Each row of a before or after table is a point. One or more steps were done to the points. Then noise was added and the rows were shuffled. The steps act on columns, c1 being the first. Name the steps. A step turns or swaps two columns, mirrors them in a line or flattens them onto one, adds a multiple of one to another, or multiplies or shifts one. Angles are multiples of 10 degrees, from the lower column toward the higher: turns from -170 to 170, lines from 10 to 170 but not 90. Use the fewest steps. Two steps may share a column if one is a turn and the other turns, adds or multiplies; they go together, in the order done. Otherwise the lowest column goes first.
In the rows, 128 means zero.

Before:
[[ 98 151 151]
 [146 139 152]
 [ 96 162 118]
 [ 77 125 137]
 [117 160  93]
 [122 135 110]
 [103 120 188]
 [ 54 116 140]
 [ 96 127 149]
 [127  77  99]
 [ 64 193 179]]
After (11 x 3):
[[196  91 141]
 [159 116 152]
 [148 155  92]
 [137 132 110]
 [111  81 100]
 [149 112 190]
 [113 144 153]
 [167 141 150]
 [171 147 115]
 [210 170 180]
 [175 109 136]]
Steps: mirror c1 and c2 in the line at 80 degrees

Before (9 x 4):
[[146 123  63 165]
 [ 89  82 120 124]
 [115 107 168 188]
 [113 165 190 129]
 [ 99 111  96 132]
 [101 153 166  92]
 [129 159 177  91]
 [117  85 184 173]
 [140 149 148  91]]
After, 9 rows:
[[130 101 176  92]
 [122 125  62 167]
 [143 118 162  93]
 [135  96 189 127]
 [136 155  94 132]
 [128 102 145  94]
 [135 179 120 126]
 [129 148 167 188]
 [129 175 184 177]]
Steps: turn c1 and c2 by -160 degrees; multiply c1 by 0.4

Before:
[[159  98  97 135]
 [151 164 126 110]
 [138 119 127 117]
 [128 115 165 100]
 [130 143 123 116]
 [173 111 130 127]
 [138 157 154 129]
 [156 176 135 132]
 [151 128 125 127]
 [113 117 130 142]]
After (10 x 4):
[[156 250 125 131]
 [140  99 163  98]
 [126 167 123 115]
 [149 129 117 126]
 [148 219 119 111]
 [135 106 125 119]
 [148  53  87 137]
 [114 100 135 140]
 [144 201 148 128]
 [171  84 117 127]]
Steps: turn c1 and c3 by -20 degrees; multiply c2 by 2.5

Before (9 x 6):
[[125 117 116 170 112 139]
 [122  69  60 120 156 112]
 [132 152 166  43 161  89]
 [ 87 107 128 113 162  68]
 [192 114 109 154 110 176]
 [173 171 169 105 127 140]
 [116  88 111 154 105 188]
 [ 93 174 119  82 158  95]
 [173 132 126 116  68 146]]
After, 9 rows:
[[132 173 171 136 145 142]
 [147 115 119 150 136 140]
 [141 125 130 142  88 148]
 [119  60  66 121 176 112]
 [ 93 123 176  83 179  95]
 [ 89 162 159  83 183  89]
 [134 110  90 136 125 186]
 [170 106 114 177 125 173]
 [104 126 104 100 180  67]]
Steps: flatten c1 and c4 onto the line at 50 degrees; swap c2 and c3; shift c5 by 20

Before:
[[157 104 103 196 191 112 121 161]
 [102 102 143 160 140 162 103  86]
 [142  83 139 101  97 123 143  98]
 [121 112 146 108 133  97 123  82]
 [133 111 133 129 203 249 172 101]
 [149 122 148  97 136  96 141 116]
 [153  91  73  93 124 106 120 120]
 [151 164 146 180 149 151  98 137]
 [ 89  91 115 111 101  98  98 175]
 [135  95 109 132 137 108 104 171]
 [ 78 117 139 133 108 134 153  80]
 [126 105 147 114 123 104 107  84]
 [153  90 140 113 110 101 159 111]
 [103 116  98 127 103 107 118 106]]
After, 14 rows:
[[101 144 146 158 103 161 125  81]
 [ 77 157 139 132 160 134 139  90]
 [143 123 141 100 153 123 153  76]
 [151 144 143 180  94 150 121 161]
 [132 137 133 129 143 248  45  99]
 [151 120 142 112 162 101 131  85]
 [122 154 144 108 120  95 124  86]
 [128 146 147 116 109 100 139  82]
 [151 107  73  94 119 108 133  93]
 [104 137 100 125 127 107 154 106]
 [148 133 147  96 139  95 118 117]
 [ 87  67 115 111 108  98 164 129]
 [154  86 102 196  99 113  72 130]
 [135  75 111 134 100 110 130 133]]
Steps: turn c2 and c8 by 50 degrees; turn c5 and c7 by -110 degrees

Before (9 x 9):
[[157 129 147 122 162 148 155 181 221]
 [120  66 124 133  93  77 148 124 127]
 [157 129 147 124  95 153  60 228 126]
 [116 128 119 141  80 217 151 102 142]
 [155  98 140 154 130  95 157 121 103]
 [157 107 132 170 106 128  94  85 135]
 [144 127 138 149  76  90 143 132 136]
 [113 122 100 186 107 117 124 127 137]
 [ 11 132 150 140  86  81 153 105 121]]
After (9 x 9):
[[113 121  84  36 109 123 127 140 135]
 [152 128 132 163 166 110 150 140 221]
 [117 129 120 107  80 198 154  77 144]
 [160 103  88 112 109 143  94 115 134]
 [156  92 103 133 130 116 160 141 101]
 [117  63 120 118  93 103 152 152 131]
 [141 126 110 133  78 101 145 148 135]
 [ 15 131 107 164  86 112 155 142 121]
 [156 132 126 172  97  90  56 161 131]]
Steps: turn c3 and c4 by 110 degrees; multiply c4 by 2; flatten c6 and c8 onto the line at 140 degrees

Before:
[[134  69 104 129 138 191 123 137  91 130 111]
 [167 182 119 138 108  96 129  73  79 123 105]
 [160 130 103  56 113 145 151 142 170 108 101]
 [ 88 118 141 132 135 148 127 157  69 130 105]
 [100 202 138 104 119 102 110  68  95 113 178]
 [102 175 138 167 133 142 124 113 138 103 125]
 [157 144 119  66 158 131 115 184 129  91 133]
 [117 132 111  78 172 168 116 153 190 154 116]]
After:
[[162 126 143  59 154 146 138 122 187 211 146]
 [112 129 149  77  94 169 109 143 210  74 161]
 [169 180 135 141 156  99 153 104  61 144 143]
 [ 89 116 116 128 134 146 119 142  51 112 150]
 [131  65 150 125 125 188 125 131  76 150 149]
 [ 97 175 111 164 128 146 137 126 143 189 132]
 [152 142 121  68 104 135  91 162 128 242 139]
 [ 99 199 112 108 113 102 151 118  82 161  85]]
Steps: turn c3 and c10 by -160 degrees; multiply c10 by 3; turn c5 and c11 by 150 degrees; flatten c7 and c8 onto the line at 140 degrees; multiply c9 by 1.3

Before (14 x 12):
[[109 120 176 114 103 164  54 130 112 182  92  79]
 [172 163 126 125 110 107 134 145 115 139  84 105]
 [193 163 160 155  96 136  69 149 148  87 168 157]
 [122 113  99  68 133 136 124 173 161 119 179  95]
 [174 102 100 159  83 119  86 108 128 182 144 115]
 [139 100 100  94 160  87 116 143  88 100  92 122]
 [145 158 163  74 102  89 153  92  85 114 101  87]
 [191 114 158 159 145 122 132  98  89 143 175  96]
 [154 150  82  77 114 114  54 112  69 170 169 156]
 [ 86  78 146  92 152 154  67 140 161  95 184 141]
 [107 139 128 162 118 145 143 190 135 120 159 148]
 [128  87 157  76 163 145 147 111 112 138 114 162]
 [137 159 156 121 101  91 112 189 108 171 175 153]
 [132 102 178  69  99 153 142 154  82 104  89 142]]
After:
[[151 160 157 124 104 100 104 192 108 170 156 162]
 [165 167 130 124 113 103 138 148 114 139  99 110]
 [124 100 178  67  95 156 145 158  82 107  80 133]
 [160 119 175 112 104 140  54 130 115 184 129  72]
 [ 92 139 123 164 121 153 143 191 131 124 142 138]
 [127 112  97  66 136 118 127 176 160 121 200  92]
 [236 164 158 157 101 142  66 146 145  87 151 149]
 [148  99 101  94 164  86 117 146  92  95  98 138]
 [124 153 162  75 104  75 151  93  85 113 130 106]
 [116  88 156  77 165 155 153 113 109 138  90 153]
 [205 101 101 159  82 115  88 109 128 180 153 117]
 [204 153  80  75 114 121  54 110  69 168 144 156]
 [187 115 156 160 144 108 134  98  92 142 198 103]
 [129  74 144  93 153 159  68 140 159  92 175 133]]
Steps: add -0.7 times c7 to c1; add -0.7 times c12 to c11; turn c6 and c12 by -20 degrees

Before (13 x 14):
[[118 161 206 125  75 126 141 162  80 167 161 120 103 123]
 [122 137 140 139 180 168 143 122 133 115 170 157 193  77]
 [ 96 112 194 122 117  98 166  98  70 143 146 117 113 150]
 [133 130 131  90 170 190  90 123 126 115 120 157 221 124]
 [179 153 152 117 216 177 102 114 109  98 125 178 157 118]
 [150  98 143 131 197 131  65 139 161 105 130 178 182  91]
 [107 125 171 103  80 152 138 106  88 144 188 172  93 134]
 [102 110 174  99 142 122 168 181 111 131 119 190 135 103]
 [118 108 170 167 100 121 160 141  49 186 151 167 117 160]
 [ 96 152 155 121 154  91 136 170 112 132 168 179 141 162]
 [134 126 107  93 208 170  73 138  84 113 149 145 163  81]
 [ 69 156 167 149 116 128 134 118  91 165 118 163  96 130]
 [135 154 150 102 112  99 143 107  85 167 145 171 146 103]]
After, 13 rows:
[[148 126  90  97 196 131  65 137  84 105 131 150  84 143]
 [136 115  81  82 207 178  73 138 161 113 151 113 127 107]
 [123  91  75  95 182 147 141 124 132 113 169 127  71 142]
 [179  85 117 102 214 154 104 110 159  99 127 147 113 152]
 [133  80 123  39 169 169  92 124 130 117 119 126  81 130]
 [106 124 135 131  79 165 141 106 157 144 187 144 172 171]
 [103 148 104 102 144 143 167 182 130 129 117 161 144 175]
 [ 70 130 130 164 115 130 135 119 174 165 119 132 138 166]
 [118 135 123 141  74 132 142 163 187 167 160  89 149 207]
 [ 94 153 160 116 154  98 136 172 154 134 168 150 123 157]
 [ 97 183 151 132 117 146 164 101 163 142 146  87 144 194]
 [118 175 159 166 100 173 161 139 177 188 153 138 111 169]
 [136 156 102  96 112 114 143 109 176 166 144 140 132 151]]
Steps: turn c2 and c9 by 140 degrees; turn c2 and c6 by 50 degrees; swap c3 and c14; mirror c4 and c13 in the line at 160 degrees; shift c12 by -30

Before, 11 rows:
[[168 105 156  83  91 157 100 133  75 106 160 146  89 143 145 127  95  63]
 [ 93 120 144 168 131  96  98 117 141 140 111 131  95 116 128  77  92  82]
 [139 130 130 164  84 170 128 148 127 157 117 123 102 114 165 122 127 191]
 [121 124 133 197 127 143 106 148 101  58  81 119 150 164 177 123  94 139]
 [113 110 136  96 154 150 128 128  75  87 108 141  75  91 122 125 102 160]
 [121 152 148  65 105  68 103 151  70 130 137 166 113 169 103 135 161 135]
 [ 80  40  98  92 110 123 103 162 120 108 112 190 133 164 180 143 113 171]
 [155 132 150  94 154 136 138 149 144 128 115 144 122 126 117 117  49  80]
 [124 130 136 180 127 144 165  79  86 106 111 182 118 164  64 178 141 146]
 [141 103 166 124 159 132 138 157 194 147  96  89  79 103 168 145  88 188]
 [213  78 149 115 110 132 103  70 143  78 115 116 135 158 162 110  38 137]]
After:
[[127 191 232 186 127 143  90  80  52 103 126 189 109 165 104 181 125 148]
 [218 110  80 110 109 135 133  71 149  78 215 119 136 156 192 109 135 135]
 [ 89 143 102 172 126  91 141 126 114 137 169 131 153 114 132  79 127  77]
 [115 139 152  60 106  68 133 155 121 128  95 162 135 171 104 140 125 134]
 [137 103 115 171  86 172 126 153 103 161 128 122 167 113 140 116 122 190]
 [138 120  43 125 159 131  97 159 194 147 181  90 189 102 163 147 121 185]
 [149 138 143  95 155 137 107 145 168 124 204 146 128 126 124 115 129  78]
 [112 157 139  97 153 148 120 128  97  86 156 142 179  93 131 119 121 162]
 [170 140 116  80  94 155 138 133 104 102 147 141 176 152 145 132 147  56]
 [ 81 114 231  91 115 129 164 166 146 111 156 192 136 167 228 145 122 162]
 [120  73  96 200 126 142 144 150  52  59 175 124 128 161 152 119 118 140]]
Steps: turn c13 and c15 by -160 degrees; turn c2 and c15 by -110 degrees; turn c3 and c7 by -140 degrees; add 1.5 times c12 to c3; add -0.7 times c4 to c9; turn c11 and c17 by 110 degrees; multiply c17 by 0.4
